Each row is a point. The ring and each string are closed loops that go straight from each point to the next, and from the last back to the first. Before rounding, they use only three directions, however many columns there are. How many times does the string pass through the ring? Passing back the other way cancels.
In the rows, 128 means zero.

Ring (9 x 4):
[[170 160 130 112]
 [134 190 164  99]
 [103 183 187  99]
 [ 87 160 191 106]
 [ 91 112 174 123]
 [112  86 160 132]
 [149  74 141 139]
 [179  94 125 134]
 [183 126 121 124]]
String (26 x 4):
[[131 227 148  88]
 [149 208 203  92]
 [144 184 199  99]
 [134 210 210  90]
 [113 216 189  88]
 [130 184 214  98]
 [130 159 189 108]
 [123 148 156 113]
 [ 94 179 153 102]
 [ 94 178 158 102]
 [114 155 158 110]
 [121 159 191 107]
 [114 181 226  98]
 [124 162 198 106]
 [119 149 147 113]
 [ 96 182 138 102]
 [101 209 175  91]
 [115 213 190  90]
 [137 184 199  99]
 [143 164 189 106]
 [146 195 193  96]
 [139 225 165  88]
 [125 198 128  98]
 [128 174 133 106]
 [128 157 138 111]
 [125 193 128 100]]
Times through: 1
String (12 x 4):
[[125 199 221  93]
 [138 174 215 102]
 [132 151 162 112]
 [123 178 135 104]
 [137 212 119  94]
 [169 197 156  98]
 [176 201 150  98]
 [146 192 119 101]
 [124 161 120 110]
 [126 167 140 108]
 [112 198 147  96]
 [105 227 194  84]]
Times through: 1

Ring (7 x 8):
[[170 158  96 164  80 130 162 179]
 [101 181  72 140 116 132 131 168]
 [ 46 169  98 115 146 130 135 137]
 [ 41 121 154 103 158 126 175 101]
 [ 76  96 174 112 146 126 200  98]
 [147  92 172 140 108 126 215 123]
 [184 134 126 165  75 128 186 167]]
String (29 x 8):
[[241  92 136 177  70 130 224 163]
 [189 107 111 158 105 132 201 154]
 [144 126 116 145 113 130 182 148]
 [143 157 149 157  65 124 169 163]
 [179 170 130 174  43 125 163 186]
 [208 170  74 182  59 132 157 202]
 [137 190 131 162  51 124 143 182]
 [114 146 122 139 110 128 166 147]
 [132 151  74 144 122 133 156 162]
 [137 168  26 148 133 138 137 178]
 [117 202  26 150 116 135 113 190]
 [ 88 208 114 146  75 125 121 175]
 [102 159 117 137 109 128 155 151]
 [116 153  54 137 143 136 149 158]
 [122 174  13 142 145 139 129 177]
 [116 210  52 153  94 132 112 193]
 [112 205 107 155  67 125 125 184]
 [112 169 130 145  86 125 152 160]
 [145 137  74 146 127 134 167 158]
 [209 148  32 173 103 138 163 194]
 [208 168  93 183  49 129 162 200]
 [159 174 157 169  36 122 162 178]
 [122 159 159 149  70 123 166 155]
 [198 146 167 177  31 122 189 176]
 [240 100 135 179  65 129 219 168]
 [206  82 101 157 122 135 217 147]
 [142 124 134 145 105 128 187 144]
 [135 142 165 150  75 123 180 149]
 [195 118 170 168  55 124 206 158]]
Times through: 1

Ring (10 x 12):
[[123 111 134 136 151 107 132 126 166 160 171  93]
 [131 113 113 173 127 124 136 141 150 149 167  88]
 [142 121  91 200 101 143 142 156 117 126 147  97]
 [146 130  86 196  94 152 145 160  90 107 125 116]
 [146 137  91 173  99 151 147 159  75  96 108 135]
 [140 142 107 132 114 141 146 154  71  93  94 157]
 [130 142 128  85 136 125 144 145  84 103  93 172]
 [118 134 153  52 164 103 138 129 120 128 114 164]
 [115 125 159  56 174  94 134 120 144 145 135 145]
 [116 116 155  84 173  94 130 116 165 159 158 117]]
String (30 x 12):
[[125 109 108 175 116 122 141 157 165 161 178  85]
 [121 101 133 155 151 103 130 125 192 179 196  68]
 [126 111 143 130 167 103 126 106 163 157 169  91]
 [125 117 142 116 161 106 130 116 149 148 154 109]
 [118 114 162  84 185  90 125 100 168 161 162 110]
 [108 117 179  38 200  77 126 101 174 166 155 132]
 [107 127 165  30 175  88 137 130 150 150 132 160]
 [116 130 148  64 157 103 139 136 131 136 125 154]
 [124 128 137  96 150 112 138 132 125 131 128 140]
 [121 128 157  64 176  99 132 112 132 135 128 145]
 [109 133 177   7 192  85 133 113 136 139 116 173]
 [110 130 176  16 193  84 132 110 140 142 122 165]
 [123 125 152  81 171 102 131 113 136 138 135 134]
 [126 125 137 105 152 112 135 127 130 134 135 130]
 [116 125 145  76 155 103 139 138 142 144 137 143]
 [107 117 163  58 176  86 133 125 174 166 158 130]
 [111 108 162  85 183  84 127 110 191 178 179 101]
 [120 105 150 124 174  94 125 106 187 174 186  81]
 [119 101 131 154 146 104 132 132 192 179 196  72]
 [126 116 111 158 118 123 142 157 148 149 161 103]
 [130 123 115 145 124 126 141 148 127 133 142 118]
 [137 119 120 162 139 124 133 123 131 135 151  97]
 [143 115  99 205 116 137 136 138 130 134 160  81]
 [144 119  77 226  83 152 146 169 116 126 153  88]
 [141 123  79 208  82 151 149 176 110 122 142 104]
 [133 127 108 149 115 132 144 156 115 125 133 125]
 [136 123 112 158 125 130 139 141 120 128 140 112]
 [141 117 108 188 126 132 134 131 129 133 155  88]
 [141 110  87 230  98 142 140 155 143 144 175  66]
 [132 112  99 192 107 132 142 159 148 148 169  85]]
Times through: 2
String (29 x 12):
[[130 131 126 114 137 122 140 139 110 121 121 140]
 [125 137 128  88 132 121 145 153 101 115 107 164]
 [113 148 151  12 152 107 148 153  92 109  80 209]
 [118 136 159  39 173  99 136 121 117 126 109 169]
 [121 128 158  63 178  99 131 110 131 135 127 145]
 [125 127 139  97 153 111 136 128 128 133 132 135]
 [125 126 135 103 147 113 138 134 128 134 133 135]
 [124 122 145 100 164 105 131 116 141 142 143 122]
 [123 119 149 100 169 102 130 112 150 148 150 116]
 [117 110 164  89 190  87 123  95 180 169 172  99]
 [112 107 158  93 178  87 127 112 190 177 180  97]
 [114 108 144 112 158  96 133 131 184 174 179  98]
 [122 104 140 142 161 101 127 115 184 172 188  76]
 [123 106 123 159 136 112 135 139 175 167 183  81]
 [127 107 110 181 121 121 138 150 167 162 182  77]
 [136 107 107 202 124 127 133 135 158 154 181  66]
 [136 118 114 168 131 127 135 132 133 136 153  97]
 [136 121 116 159 132 127 136 132 125 131 145 105]
 [143 119 107 188 125 134 134 130 123 128 150  90]
 [150 124  67 237  72 162 148 175  96 112 139  95]
 [146 130  75 206  77 158 151 179  87 106 124 118]
 [139 130  98 166 105 142 145 159  98 112 123 127]
 [140 128 110 157 124 134 139 138 105 116 128 120]
 [148 131 104 174 121 142 137 132  89 104 120 117]
 [154 146  81 181  87 164 150 163  43  73  84 150]
 [143 147  93 143  94 153 152 171  54  82  83 167]
 [144 152  99 124 100 151 152 166  41  73  69 182]
 [135 153 108  97 106 143 154 171  51  80  68 194]
 [129 142 118  97 119 130 149 163  85 104  96 172]]
Times through: 1
